Rows are points. Any point is a mix of the corners, with weights that add up to 1. It lies inside the corners' shape when no weight is negative. Say inside or outside, and name the corners with a negative weight.

Corners:
(1): [ 59 -12]
(2): [ 30 -55]
(3): [-58  23]
Points:
[ 43 -24] -> inside
[ 49 -19] -> inside
[-60  18] -> outside (1)
[-6  6] -> inside

Corners:
(1): [ -9 -21  14  -1   2  11]
(2): [ -3 -26 -15 -11  45  21]
(3): [ -1   1   0 -20 -15 -15]
(4): [ 11  22 -32  16  25  17]
(5): [-60  27  -8  -9 -22   9]
(6): [  7 -27 -25 -11 -18 -11]
(7): [-11   6  37   9 -23 -46]
Points:
[ -7  -8 -22  -2  13  16] -> outside (3, 7)
[-35  13 -10  -6  -6   8] -> inside
[-13  14   0  -4  -6 -11] -> outside (1, 6)
[ -9   2  -5 -10 -12   0] -> outside (2, 7)
[-20   3  -2   1  -1   1] -> outside (3)
[  8   1 -11  -6   2  -8] -> outside (1, 5)
[ -4   0 -18  -2  -3  -3] -> outside (1)
[ -8   0 -19   2  21  10] -> outside (1, 3)

Corners:
(1): [-17 -40  20  19 -10  21 -22 -27   6]
(2): [ 11 -15   0 -18  33  24  30  23  29]
(3): [-49 -17 -17 -24  25  -5 -14 -40  27]
(4): [  0 -11  44   7 -21 -13  28  60  -2]
(5): [  0  45 -19 -16  36  12  47  54 -13]
(6): [ 27  15 -13  37 -21 -18 -54 -22   9]
(7): [  4 -17   6  -8  18   4  18 -18   5]
(8): [-21 -25 -41 -28  -3 -33 -44 -18  18]
(9): [ 43  -4  10  32  22  -8 -35   8   3]
(10): [  2  10  18 -27 -26  25 -29  22  -8]
Points:
[  3 -14  -1   5   0 -12 -11   9   7] -> outside (3, 10)
[-11 -11  -1  -2  21   6  15  18   9] -> outside (6, 7, 10)
[  2  -3  -4   0  -1  -7 -22   0   3] -> outside (2)
[  5  -6   2 -13  12  14   6  14  13] -> inside

Corners:
(1): [ 19 -11  -5 -12  -7  -6  -7   9  10  -6  -3  23   2   1]
(2): [-10  11  -9   1   4  -6   3   3 -15   5  -1   7  12   3]
(3): [-19 -15 -13   9  10  12 -15   7 -10  13  -4   3   7  21]
(4): [ 13   7   5  -4  -3   1   5 -20   4 -11  18  11  -1  -3]
(5): [  0 -10   6 -10  -6  23  -5   5  60 -20  -5 -11 -13  -5]
(6): [-11  -4  -3   2 -12   4   1   1   2 -14   0  15  -4  -3]
(7): [  1 -13  -4   2  -5  -8  -6   2 -11   5  -7 -12   6   2]
(8): [-15  -1 -21 -15 -15  -1   7   2  -6  -5 -11 -15  -3   5]
(9): [ -1  26   7   0  -6   2  -2  -8   1 -15   0   3 -16  -7]
(10): [-10  11  23  -3  -6  -9  -4  -6  10  -5  35  24   6  10]
(11): [ -1  10 -15   3  -6   2  -3   6   4 -16   4   1  -9  -7]
(12): [-11  -9 -12   7  -2  -5  -5   6 -22  50  -7  -4   7   8]
(13): [ -3 -10 -14  -2  22   4   4   7  -1  -3   3   6 -10  -9]
(14): [ 34 -10   2  -7  13  17  10  12   1  -9   7  11  -3  -6]
(15): [ 13   1 -19  10  -5  -7   4   6  -3 -11 -11   4  -6   7]
Points:
[ 4 -2  0  0 -1  1 -2  2  4 -3  5 10 -1  2] -> outside (8)
[ 1  0  2  0 -4  4 -1 -1  4 -3  7  3 -3  2] -> outside (1, 2, 13)
[-5 -2  0  4  4 12 -4 -1 10 -2  8  7 -5  5] -> outside (1, 2, 7, 8)
[-1 -3 -1  3 -3  1 -3  3  1 -1  6 12  4  5] -> outside (8, 9, 13)
